Every row gives one point. A path goes straight from each point to the next, and from the last back to the first. The post is the endless flat space through its rows: a point in 2 columns, a line in 3, a plane in 4, and so on, so that a path can go around it. Count how often the path circles the post. Going back the other way cancels.

Post (2 x 3):
[[ 2.2  1.6  2.2]
 [-2.6 -3.6 -3.6]]
Path:
[[ 2.2  2.9  0.7]
 [ 2.0  0.1 -1.6]
 [ 1.8  5.6  1.2]
 [ 0.1  6.8 11.0]
 [-3.7 -2.2  6.8]
 [-7.5 -2.8 -1.3]
 [-3.4 -1.9 -3.1]
 [ 7.0  3.3 -0.6]
 [ 7.0  2.7  3.1]
 [-2.2 -4.2 -1.6]
 [-1.4 -8.2 -5.9]
 [-2.2 -3.3  1.4]
 [-6.2  1.3  5.9]
 [-1.3  1.6  1.2]
 [-0.6 -1.6 -5.2]
 [ 2.9  5.0 -1.7]
 [-5.9 -1.3 -0.5]
 [-8.9 -6.5 -4.0]
 [-6.0 -2.0 -7.4]
 [ 2.7  0.9 -3.8]
 [ 8.1 -1.0 -3.9]
 [ 4.1 -2.9  4.0]
 [-3.5 -0.9  4.8]
 [-8.3 -1.8 -0.9]]
Times around: 2

Post, 8 rows:
[[ 2.7 -0.3  9.9 -3.3 -0.5  0.1  2.1  1.2 -4.9]
 [ 3.5 -3.6 -2.5  1.6  5.3  2.2 -5.1  4.1 -3.2]
 [-2.5 -1.2  1.2  1.9 -1.1  3.8 -3.6  0.8 -1.9]
 [-8.4  4.6 -0.2 -1.7 -0.4  1.7 -0.8 -7.8 -1.7]
 [-3.7  1.7  1.6 -8.6 -1.3 -3.3  9.2  3.8 -1.6]
 [-4.4  1.7 -6.5  2.3  0.2 -0.1 -4.4 -5.0 -4.9]
 [-0.7  1.9 -5.4 -3.1 -3.3 -2.3  0.8 -1.7  3.3]
 [-0.9 -8.3 -2.6  0.0 -0.1 -1.5 -5.4  1.9  0.2]]
Path:
[[ -3.8  -0.1  -3.5  -3.7   3.5   0.3   0.3  -2.4  -3.1]
 [  3.0   1.2  -0.3  -6.2  -1.7  -1.0   4.8   0.4   6.5]
 [ -4.3   1.4   0.4  -2.5  -3.9   1.4   3.9   2.8   3.7]
 [ -4.3   5.1  -5.8   1.7   0.2   2.2   0.3   6.4   0.6]
 [ -5.7  -0.9  -8.9   3.6  -1.5   4.4  -8.1   1.6   1.8]
 [ -4.9   0.5   3.8  -3.9   3.5   8.6   0.8   1.6   0.9]
 [ -3.6   2.8   4.1  -3.4   1.7   4.9   3.9  -1.8  -1.0]
 [ -3.0   2.4 -11.1   3.1   8.3   1.0   0.6   3.1   0.2]
 [ -2.1  -0.1  -2.9   6.6   7.1   4.6  -8.1   3.5  -6.6]
 [ -2.7   1.9  -6.0   0.9  -4.3  -1.7  -7.3  -3.6   1.5]
 [  0.6   4.7   4.5  -5.1  -0.8   4.2   1.5  -0.4  -3.8]
 [  2.6  -2.3  -2.0   4.2   1.9   5.2  -7.0  -4.3  -6.1]
 [  0.3  -4.0   2.5  -2.9  -2.8  -1.4  -5.5  -6.2  -6.6]
 [  1.4  -6.1   7.6  -3.4  -2.1   1.5  -7.8   3.7   5.3]
 [ -0.4 -11.2   5.0  -1.7  -3.7 -10.2  -0.8   6.6 -10.5]
 [ -2.1   3.2   2.8  -2.3   4.9   1.8   5.1   3.3   1.5]
 [ -3.1  -9.3   0.8  -2.9  -2.5  -4.1   2.9  -1.0  -4.2]
 [ -1.7  -2.0   1.9  -1.7   1.6   4.3  -2.3  -1.9  -3.6]
 [ -3.4   4.6  -5.9  -5.4   4.1   5.9   0.9   8.5   0.6]
 [ -6.3  -0.8  -1.6  -7.7   1.7  -3.1  -2.7   1.7   4.9]
 [ -3.8   3.5   0.9  -6.0  -1.7   1.5   1.1  -1.5   1.0]
 [ -1.2  -9.0   9.3  -8.3  -1.6  -8.0   5.0  -1.5  -9.5]
 [ -2.3   0.1  -7.4   7.0  -1.1   4.8  -5.7  -6.1  -3.2]
 [ -3.8   5.4  -3.2   1.2   0.0   6.1  -3.4  -5.3  -0.3]]
Times around: 1

Post (13 x 14):
[[-3.7  1.0  1.5  7.3 -4.2  0.8  6.5 -2.0  0.5 -0.3 -3.5  4.4 -0.2 -2.1]
 [ 1.8 -1.5  1.6 -6.9  0.9  2.8 -3.7 -5.2 -2.5 -7.1 -0.1 -7.5  2.7 -2.4]
 [ 0.7  2.6  2.4 -1.4 -0.3  0.3  1.1 -4.1 -2.9 -0.8  4.5 -4.5  2.0  0.9]
 [-2.9 -2.2  1.3 -7.1 -0.6 -0.2 -1.3 -2.8 -1.4 -7.1  0.6 -1.5  0.3  1.0]
 [-6.1 -0.7  1.2  4.6  3.6  2.4  5.3  0.8  0.4  2.4  0.5  4.4  2.5 -1.0]
 [-3.5 -3.5 -1.4  8.6  0.6  1.1 10.1  4.4  2.2 -2.8  2.4  0.2 -2.1  0.3]
 [ 0.9  2.3 -3.9  1.9 11.8 -6.1 -3.2 -1.9 -2.4  4.0  0.0 -2.5 -6.4 -0.1]
 [ 2.2  1.7  0.1 -1.3  7.3 -6.9  0.5 -1.2  3.3  1.7 -5.0  0.7 -2.5 -1.0]
 [ 0.8 -0.2 -1.1 -0.2 -2.3  5.8  0.4  2.5 -0.7 -5.4  0.9 -3.1  1.8  5.4]
 [ 0.6  0.5  4.1  4.0  8.4 -2.8 -1.3 -0.5  2.5  2.0 -1.8  0.4 -7.0  1.9]
 [-0.9  1.9  2.7 -4.8 -1.8  0.6 -4.1  0.9 -0.5 -7.4  2.6 -0.3  2.9 -3.0]
 [-2.0 -2.6  2.8  6.0 -0.9  1.7  8.6  5.3 -5.2 -1.9 -2.0  1.0 -1.1  1.0]
 [-1.7 -0.1  1.2  5.9  5.3 -5.8  1.1  3.3  0.8  3.7 -4.2 -4.7 -5.5  2.1]]
Path, 28 rows:
[[ -3.5   0.0   1.8   0.7   6.0  -0.8   2.6   3.3  -4.0   4.5   3.8   8.4
    1.8  -4.9]
 [ -0.9 -10.8  10.4  -1.1   2.8   3.7   2.4   6.1   5.9  -9.5   1.7  -4.9
    0.8   2.8]
 [  0.1   5.3   5.9  -2.2  -4.8  -3.2  -5.5  -5.5  -2.9  -7.0   1.4  -3.1
   -0.7   2.4]
 [ -3.2   3.0  -1.5   2.5   5.7  -1.9   2.5   4.4   0.8   1.0  -0.2   1.9
   -2.4   6.0]
 [ -2.0   0.4   0.7   4.2   6.6   5.4   1.5   2.8  12.3  -3.9  -3.6  -2.6
   -0.9   9.4]
 [ -5.9   4.6   3.1   0.3  14.2  -7.4  -2.0  -2.4  -7.1   6.7  -1.0   2.7
    4.1  -5.4]
 [  0.3   3.3  -1.3   3.3   5.6  -1.1   5.4   1.3  -3.9  -0.1  -1.0  -2.9
   -5.1   4.9]
 [ -6.6  -7.0  -0.1  -0.5   3.1  -2.1   1.9   5.2   5.9  -8.3   1.7  -0.3
  -10.2   4.3]
 [ -2.1  -1.5  -3.3  -0.3   4.9  -3.0   1.4  -5.9  -3.0   1.4  -2.3   5.2
   -6.0  -2.3]
 [  4.1   6.0  -4.8   5.4  -1.4   7.6  -1.5   7.2   5.7  -2.6   5.4  -8.9
    0.8   5.6]
 [ -0.1   3.5   6.2   3.6   1.6  -4.1  -1.0  -0.4   1.5  -1.9   1.6  -2.4
   -3.9  -0.7]
 [ -0.5  -1.6  -3.7   3.4  -4.2   1.5   9.2  -2.8  -3.3  -5.7   3.4  -8.0
    0.0   2.6]
 [  7.6   1.2   1.5   3.0  -3.2  -0.5  -0.9   3.1   0.3  -7.4  -7.8  -6.5
   -6.2  -0.5]
 [  0.4   3.7   2.1  -5.3   4.0   6.3  -4.3  -4.8   0.0   2.8  -8.9  11.9
    5.0  -2.2]
 [  2.3  -6.5  -2.0  -4.5   7.0   2.3  -1.1  -7.8   1.1  -6.0   6.4  -0.2
   -2.1  -3.6]
 [  1.5   2.4   3.2   3.1  -3.2  -3.0   2.9  -3.6  -6.8   0.3   0.1  -1.2
    9.3  -4.7]
 [ -6.9  -2.6   7.3   2.3   5.7   0.0   2.7   1.3  -4.8  -1.3  -5.4   2.8
    5.4  -2.5]
 [  1.0  -2.6   2.9  -3.9   8.3  -5.3   1.1   6.5   4.0  -5.0  -5.0  -5.1
   -1.3   7.4]
 [  1.5   7.7   2.6  -2.1   4.5   6.2  -6.2   0.2  -3.7  -6.1   7.1  -1.3
   -3.7   5.5]
 [ -1.9  -1.4  -1.8   2.0  -0.3   0.3   8.8   4.2   5.3  -2.7  -0.8   1.7
   -7.7   5.9]
 [ -4.2   3.1   1.2   2.7  -1.4   4.5   2.8  -5.1  -1.9  -0.7   1.1   3.8
    1.5  -4.7]
 [ -1.7  -4.2  -3.2  -5.3  10.6   1.3   0.8  -6.4   0.1  -9.4  -2.3   5.0
    0.5  -7.6]
 [  0.5   3.6   0.3   8.3  -0.6   1.0   0.7   2.4   4.6  -4.3  -3.5   1.2
   -2.2   7.0]
 [ -0.6   2.9  -0.7   3.1   7.9  -3.2   3.7   8.1   0.4   0.4   1.4   2.0
   -1.3  -0.7]
 [ -6.0  -1.4 -10.9  -2.3   6.4   2.1  -0.2   2.4   2.5  -3.6   1.3   0.8
   -2.6  -0.9]
 [ -7.5   0.0   0.8  -4.2   4.2  -3.9  -5.5   0.1   2.8  -0.2   0.6  -2.8
   -0.8  -5.3]
 [ -3.9   5.7  -5.7   3.1   7.2  -1.9   1.1  -6.4  -7.7   6.3  -5.7   5.4
   -1.8  -6.2]
 [ -3.7  -2.5   8.2  -6.8  -3.7   3.3   1.7 -10.0  -6.5  -2.7  -2.9  -3.2
    1.1  -5.9]]
Times around: 2
